Each row is a point. To make a cloud, some directions were put in groups of two or more. Within a group, all points are equally far from the middle, so they leave a hole (a ring in 2 directions, a hollow ball in 3). The other directions are filled evenly. Then the cloud was stretched, turned, moved and blurred a little. Count the holes, and give their numbers of directions, smallest first.
In the rows, 128 means zero.

Cloud, 13 rows:
[[151  91]
 [166 131]
 [ 98 150]
 [ 99 123]
 [163  93]
 [116 110]
 [ 94 115]
 [120 116]
 [166 151]
 [ 90 155]
 [ 89 120]
 [153 105]
 [ 86 125]]
Holes: 0

Cloud, 20 rows:
[[114 135  95]
 [110 180 112]
 [109 135 155]
 [114  94 116]
 [168 130 143]
 [160  73 161]
 [ 98 117 132]
 [108 168 120]
 [ 98  86 135]
 [105  80 129]
 [163 105 160]
 [146 151 158]
 [164 111 124]
 [143  96 113]
 [173 155 118]
 [161 123 161]
 [170 159 134]
 [159 134  99]
 [123 152 154]
 [165 136 148]]
Holes: 1 (2)

Cloud (28 x 4):
[[115 176 129 152]
 [166 120 108 115]
 [116  92 174 172]
 [138 183 151 134]
 [140 125 114 170]
 [136  85 152 139]
 [134 166 122 166]
 [150 107 164 151]
 [146 113 177 111]
 [120 111 105 142]
 [175 134 142 152]
 [ 78 140 148 124]
 [138 133 156 174]
 [125 102 112 156]
 [147 127 101 141]
 [140 139 114 172]
 [124 164 101 134]
 [111  85 125 173]
 [164 159 156 151]
 [118 112 134 192]
 [118 172 122 157]
 [110 147 178 130]
 [106 160 122 173]
 [ 97 156 129 181]
 [134  91 139 121]
 [169 106 130 118]
 [110 170 139 115]
 [108 164 110 144]]
Holes: 1 (3)

Cloud, 50 rows:
[[109 149 176 102 108 124]
 [167 101 157 123 119 136]
 [170 133 163 114 118  89]
 [ 88 136 158 134 143 173]
 [164 108 110 122 125 165]
 [158 135 181 106 125 108]
 [131 127 145 151  81 169]
 [143  90 121 161 112 101]
 [159 133  92  89 131 103]
 [118 167 103 123 114 176]
 [180 124 140 113 104  94]
 [118  77 139 134 155  96]
 [135 173 104  89 146 163]
 [162 132 134 131 166 142]
 [129  79 140 108 150  92]
 [132 130 103  90 182 135]
 [174 145 123  94  88 105]
 [110 173 109 104 147 146]
 [146 182 138 136 128 158]
 [166 156  99 116 145 128]
 [129 129 115  94 191 130]
 [163 168 148 111  97 155]
 [175 145 117 118 126  92]
 [106  97  95 123 125 123]
 [143 182 104 114 127 158]
 [118 177 107 103 131 171]
 [103 150 118 111 104 187]
 [162  81 139 137  94 107]
 [155 176 108 122 128 122]
 [ 98 166 136 117 164 135]
 [151 181 129 134 138 147]
 [125 147 125 103  65 130]
 [142 106 167  89 139 113]
 [ 97 114 175 128 105 143]
 [149 157 180 113 133 143]
 [118 129 104 123  84 119]
 [171 141 161 116 112  89]
 [136 110 133  75 140 156]
 [126 158 113 143 103 177]
 [130 162 109 151 112 138]
 [137 116 142 125 194 135]
 [ 97 110 173 125 104 142]
 [138  86 127  80 117 133]
 [132  94 153 132 165 156]
 [104 101  88 124 145 163]
 [123 173  97 116 124 144]
 [102 169 113 108 148 149]
 [118 127 183 144  90 131]
 [126 117 101 142 103 182]
 [107 124 146 167 151 151]]
Holes: 3 (2, 2, 2)

Cloud:
[[107 196 168 170 118 128 131 127]
 [ 97 112 113 170 132 146 104  74]
 [115 174 120 152  91 160 166 124]
 [ 85 101 110 117  88  98  91 103]
 [105 181 142 157  99  88 161 100]
 [145 136 140 131 127 109 116 156]
 [ 91 176 130 100  73  88 150  93]
 [ 86 129 110 120 174 133 135 122]
 [113 158 136  93 132 170 134  91]
 [101 153  97 140  83  98  86 128]
 [ 99 169 146 169 115 159 140 155]
 [131 180 135 103 132 141 181 124]
 [108 179 109 169 149 136 121 122]
 [ 67 146 111 170 141 125 115 138]
 [109 137 143 174 110 119 116 125]
 [ 82 144 124 121 135  90 153  99]
 [ 83 129 117 111  72  95 168 118]
 [ 76  91 111 136 109  88 131 129]
 [106 135 127  83 130 130 159  94]
 [144 116  93 109 149  86 154 153]
 [105  94 147 119 113 120 138 130]
 [109 176 145 181 107 148 163 110]
 [ 57 157 128 135 121 139 125  85]
 [102  92  99 115 119 113 175 117]
 [138 112  90 102 107 120  91  90]
 [143 164 170  89  86 121 138 128]
 [104  85 116 134 170 150 145 145]
 [102 133 128 131  65 106 137 139]
 [124 184 169 165 138 149 124  89]
 [104 124 117 139  91 156 169  95]
 [155 173 148 117 111 142 178 116]
 [117 178 131 123 154 105 120 134]
 [111 170 150 113 143 122 106 152]
 [ 69 118 148 131 129  79 154 105]
 [145 154 119 105 133  99 182 126]
 [149 146 117 147 156 149 105 131]
 [114  96 140 114 151 119 134 135]
 [ 98 177 125  91 121 103 162 124]
 [ 93  90 131 132 143 110 111 123]
 [137 120 121 176 103 107 136 123]
 [108 183 118 140  91 152 151 113]
 [ 60 114 137 111 136 146 103 109]
 [ 98 116 115  91 128 100 116 163]
 [ 75 160 133 104 138 116 125 159]
 [140 152 152 158 133  74 135 111]
 [ 64 130 149 151 121 142  99 101]
 [158 126 143 108 114 115 118 113]
 [102 103 129 128  76  99 149 129]
 [ 51 110 155 110 132 131 150 114]
 [ 94 111 125 157 139 121 157 166]
 [109 144 109 169  84  75 152 130]
 [150 119 102 158 148 111 117 104]
 [130 113 123 162 118 120 102 104]
 [112 146  85 137 153 115 154 181]
 [ 62 139 104 134 140 111 130 128]
 [147 110 136 132 100 104 121  94]
 [132 122 167 103 127 135 123 100]
 [128 107 122 169 160 120 142 146]
 [106 120 150 166 124 140 161  70]
 [116 156 136 146 107 154 138  66]
 [107 109 117 186 178 138 139 138]
 [142 154  96 126 139 130 186 165]
 [115 168  82 138 136 103 123 168]
 [102 169 113 134 121 130 188 123]
 [ 71 146 129 149 100 147 104 101]
 [100 168 146 177 105 129 123 113]
 [ 70 160 160 175 135 122 139 142]
 [170 148 154 123 111 114 158 128]
 [ 73 155 143  96 131 129 151 162]
 [125 114 122 136  79 114 118 132]
 [112 177 129 140  70 120 139 135]]
Holes: 1 (6)

Cloud:
[[119 117 163 142 138 116 139  83 164]
 [ 67 163 100 154 135 129 116 122 162]
 [118  87 143 137 113 134 175 130  92]
 [144 165 128 181 178 115 164 114  81]
 [128 124 149 148 170 180 124 149 143]
 [126  86 113  92 149 116  97 132 108]
 [140 126 161 160  96 142 143 118 107]
 [121 127 131 126 153  86 159  83 146]
 [145 148 170 114 159 141 123 166  98]
 [ 91 137 141 155  89  82 143 137 134]
 [122 108  89 166 112 148 153 153 101]
 [136 118 115 135 105 183 117 138 144]
 [109 146  67 174 159 121 165 113 115]
 [196 126 132 145 129 132 127 150 121]
 [109 147 128 159 146  61 185 126 124]
 [131 162  96 135 179 143 126 106 100]
 [178 132 147 156 150 112 124  90 119]
 [157 135 139 152 115 107 116 165 112]
 [104 124 121  99 180  97 107 106 104]
 [ 92 106 128 138 123 120 183 132  87]
 [145 136 146 171 117 133 133  87 172]
 [156 112 159 104 160 124 108 134  88]
 [119 125 114  96 158 180 141 135 117]
 [158 136 171 125 146 136 112 149  96]
 [ 91 144 130 135 186  85 135 125 139]
 [114 150  78 111 167 119 134 171 122]
 [109 135  78 140 141 104 137 129  82]
 [140 107 125 170  99  84 141 108 169]
 [182 144 108 137 154 135 133 161 113]
 [ 94 147 130 136 112  60 137 106 134]
 [122 162 140 182 131  76 129 121 146]
 [106 109 110 132 144 125 137 178 110]
 [ 71 146 131 120 108  90 139 137 130]
 [164  86 132 136 155  86 158 126  85]
 [124 117 147 156 131 156 184 121 116]
 [107 119 100  92 185 134 120  90 126]
 [115 124 116 203 140 158 148 149 134]
 [126 124 153 175  97 136 143  91 105]
 [ 85  93 133 103 131 146 102 161 130]
 [ 85 114 143 114  95 102 109 127 164]
 [132 173 110 141 145 131 168  96 109]
 [130 158 147 113 189 128 134 140  83]
 [126  83 180 153 101  83 139 119 111]
 [ 99 168 156 106 163  77 139 115 136]
 [144 125 138  77 135  91 132 115 105]
 [ 97 113 179 181 158  97 156 128 126]
 [ 79 147 133 133 160 158 155 120  96]
 [ 88  84 148 142 113 117 133  84  96]
 [112 169 109 137 170  82 115 134 170]
 [137 119  73 160 122 123 138  81 113]
 [ 83 119 133 132  89 109 133 147 137]
 [ 77 151 130 124 168 172 140 117 150]
 [136 163 105 142 165 133 120 166 176]
 [168 122  98 107 147  88 107 146 137]
 [101 132 164 140 178 144 141 160 115]
 [143 127 149 177 185 139 159 114 127]
 [148 122 143 168  81 122 128 133 154]
 [131  99 121  93 121 111 147 115  95]
 [152  94 110 168 156 166 132  83 117]
 [171 136 126 154 146 136 113 143 172]
 [141 133  92 111 149 167  98  87 153]
 [ 92 119  74 142 152 103 174 105 105]
 [130 131 169 116 158 164 103 169 113]
 [121 130 155 170 168 129 118  89 102]
 [132 127 178 115 156 113  98 110 169]
 [134  92 118 105 145 173 133 119 101]
 [ 89 156 116 180 163 158 165  94 114]
 [130 159 138 181 137  87 121 117 153]
 [127 147 126 151 150 150 167  90 154]
 [149  90 170 144 107 143 155 125 110]
 [101 166 126 144 160  91 135 169 160]
 [164 100 149 139 103 157 133 108 127]
 [165 146 106 155 125 109 144 113 177]
 [137 101 129  90 152 116 109 172 110]
 [ 92 142 117 155 110  97 177 147 136]
 [183 147 123 123 146 131 158 111 114]
 [ 80 138 131 166 167  74 155 130  93]
 [150 167 142 145 149 122  99 122 191]
 [ 95 120 139 162 186 114 164 130 112]
 [157  97 129  95 127  93 142 110 114]
 [ 97 106 113 118 142  94  98 117 109]
 [157 153 137 150 155 130 100 122 181]
 [146 102 146 136 109  88 136 171 119]
 [136 120 122 210 144 117 141 124 151]
 [130 112 128 126 150 107 139 180 123]
 [105 177 175 127 141 135 123 122 167]
 [145 156 150 144 100 109 109 132 145]
 [113 174 107 139 126 101 129 113 197]
 [107 113 108 191 130 147 128 135 156]
 [147 118 159 140 133 107 136  67 122]
 [143 106 114 158 117 180 152 127  96]
 [137 105 145 135 113  93 157 165 126]
 [142 127 157 143 157 116 182 135 111]
 [117 132 122 168  95  98 179 156 118]
 [119 138 160  87 138  71  99 119 137]
 [120 131 125 143 112  80 181 154 102]
 [124 112  71 151 132 105 146 114  78]]
Holes: 3 (2, 2, 4)
